Each row is a point. The ring and each string are closed loops that go straight from each point to the next, and from the last back to the first. Before rounding, they use only three directions, however many columns there are. Count how often each string passes through the ring. Passing back the other way cancels.
(in the rows, 128 means zero)

Ring:
[[151  93 142 114]
 [141 106 130 158]
 [115 128 121 204]
 [ 98 143 126 194]
 [ 88 140 139 167]
 [ 82 118 155 140]
 [ 90  79 170 108]
 [112  67 171  87]
 [138  73 163  78]]
String (20 x 4):
[[103 116 138 173]
 [110 137 137 148]
 [ 90 167 133 161]
 [ 69 141 144 170]
 [ 77 109 152 161]
 [105 107 151 132]
 [104 108 161  98]
 [ 75  61 186  91]
 [ 83  44 183 107]
 [109  90 153 132]
 [124  97 154 103]
 [136 100 154  87]
 [171  83 158  43]
 [166  79 148  88]
 [122  90 143 151]
 [126 107 142 136]
 [145 121 125 157]
 [138 134 120 173]
 [108 131 110 249]
 [ 98 122 125 215]]
Times through: 4

Ring, 8 rows:
[[148  84  95 131 148 131 106 172]
 [119 109 110 137 153 156 103 196]
 [ 99 131 130 140 160 166 113 196]
 [ 96 144 147 139 163 160 128 175]
 [121 143 150 125 149 131 149 114]
 [146 128 136 116 137 113 151  87]
 [169 101 114 114 134  99 142  87]
 [173  80  98 121 140 102 126 117]]
String:
[[149  58  91 150 178 126  95 216]
 [152  62 102 149 182 115 109 195]
 [139 107 115 128 147 131 122 147]
 [144 116  96 110 113 143 113 130]
 [159  76  83 126 139 128 101 165]
 [148  99  87 117 122 141 104 152]
 [136 118 108 118 128 143 117 140]
 [135  85 110 145 172 133 109 195]
 [119  80 109 158 188 148  95 242]
 [ 99 121 111 140 154 179  94 223]
 [ 96 141 122 130 141 179 106 192]
 [ 71 133 154 165 201 176 112 249]
 [ 93 124 155 160 199 150 127 210]
 [118 129 133 131 152 143 129 152]
 [111 160 131 111 116 161 130 121]
 [120 144 129 116 127 149 131 124]
 [120 147 130 115 125 149 132 120]
 [101 170 156 120 136 154 147 116]
 [ 95 152 177 146 185 139 154 150]
 [105 126 165 155 198 130 145 172]
 [122 125 135 133 157 138 131 150]
 [115 142 131 122 136 153 128 141]
 [ 91 157 141 129 143 173 123 168]
 [ 78 130 151 162 197 171 114 238]
 [106 108 133 155 188 150 114 216]
 [123 110 121 137 160 143 117 176]
 [126 134 106 111 112 159 113 140]
 [132 106  91 123 129 157  97 178]]
Times through: 3
String, 30 rows:
[[ 83 138 176 164 209 148 141 202]
 [ 88 157 171 144 176 153 145 162]
 [108 164 144 115 127 156 139 116]
 [127 135 126 118 130 142 131 124]
 [130 120 136 132 158 127 137 138]
 [132 129 131 122 141 131 137 121]
 [135 151 127 102 107 138 141  82]
 [149 138 137 107 124 111 157  63]
 [167 110 140 119 149  83 165  62]
 [166  91 132 131 166  85 152 100]
 [146 108 122 125 147 118 134 124]
 [152 119 111 109 119 123 132  98]
 [174 104  99 102 110 107 134  75]
 [200  58  91 118 142  73 134  90]
 [165 110  92 100 101 124 123  92]
 [141 120 111 115 125 136 124 124]
 [153  80 112 138 167 111 123 157]
 [174  37  93 152 190  93 110 189]
 [166  53  81 138 161 115  99 186]
 [143 107  91 115 119 145 106 149]
 [135 115 110 122 135 141 118 147]
 [132  96 112 139 162 137 112 182]
 [126  99 115 141 165 142 110 191]
 [128 121 117 125 139 145 119 151]
 [112 138 112 119 123 169 109 163]
 [ 86 139 125 140 154 186 101 217]
 [ 86 124 142 159 191 168 111 234]
 [109 117 139 148 179 145 123 191]
 [114 132 132 131 150 150 125 159]
 [105 124 148 149 183 143 130 184]]
Times through: 0

Ring (7 x 9):
[[157 136 114  87 168  58 172  99 152]
 [170 120 139  85 145  58 157  96 178]
 [169  99 165 112 104  96 128 104 190]
 [148  96 145 165  85 161 103 108 139]
 [116 115 111 190 104 192 114 123  92]
 [100 133 102 171 134 170 144 139  97]
 [119 146  98 121 169 104 174 126 120]]
String:
[[168 149  96  60 197  20 191  84 147]
 [136 143 120  86 175  61 187 124 163]
 [123 131 135 115 146 102 168 139 164]
 [134 134 103 130 151 113 155 112 118]
 [124 146  79 135 168 118 163 111  90]
 [ 90 158  78 145 178 134 181 145  88]
 [ 84 147 104 150 158 146 174 161 116]
 [107 129 130 142 134 137 157 149 145]
 [127 123 126 138 131 128 147 127 139]
 [129 135  92 145 148 131 148 109  97]
 [106 156  65 147 177 132 170 122  71]
 [116 157  64 134 183 115 173 113  75]
 [137 139  88 130 160 110 156 102 101]
 [135 130 116 125 145 109 155 117 135]
 [131 136 134  94 160  74 180 134 174]
 [147 135 133  79 165  54 181 120 179]
 [140 120 148 108 134  93 157 128 179]
 [149 121 124 122 135 104 145 105 142]
 [183 119 122  92 144  62 145  73 153]
 [189 104 161  80 124  53 141  86 202]
 [179  90 203  81  98  62 138 115 249]
 [158 100 176 109 104  95 136 121 207]
 [153 113 134 127 122 112 135 105 150]
 [170 109 133 121 119 101 128  88 150]
 [188  97 160 101 108  78 125  83 188]
 [186  90 196  80 101  58 135 104 241]
 [160 101 190  89 111  72 149 128 233]
 [147 114 151 112 125  97 148 121 179]
 [155 124 112 122 141 101 143  94 129]
 [179 137 101  74 176  37 169  71 141]]
Times through: 4
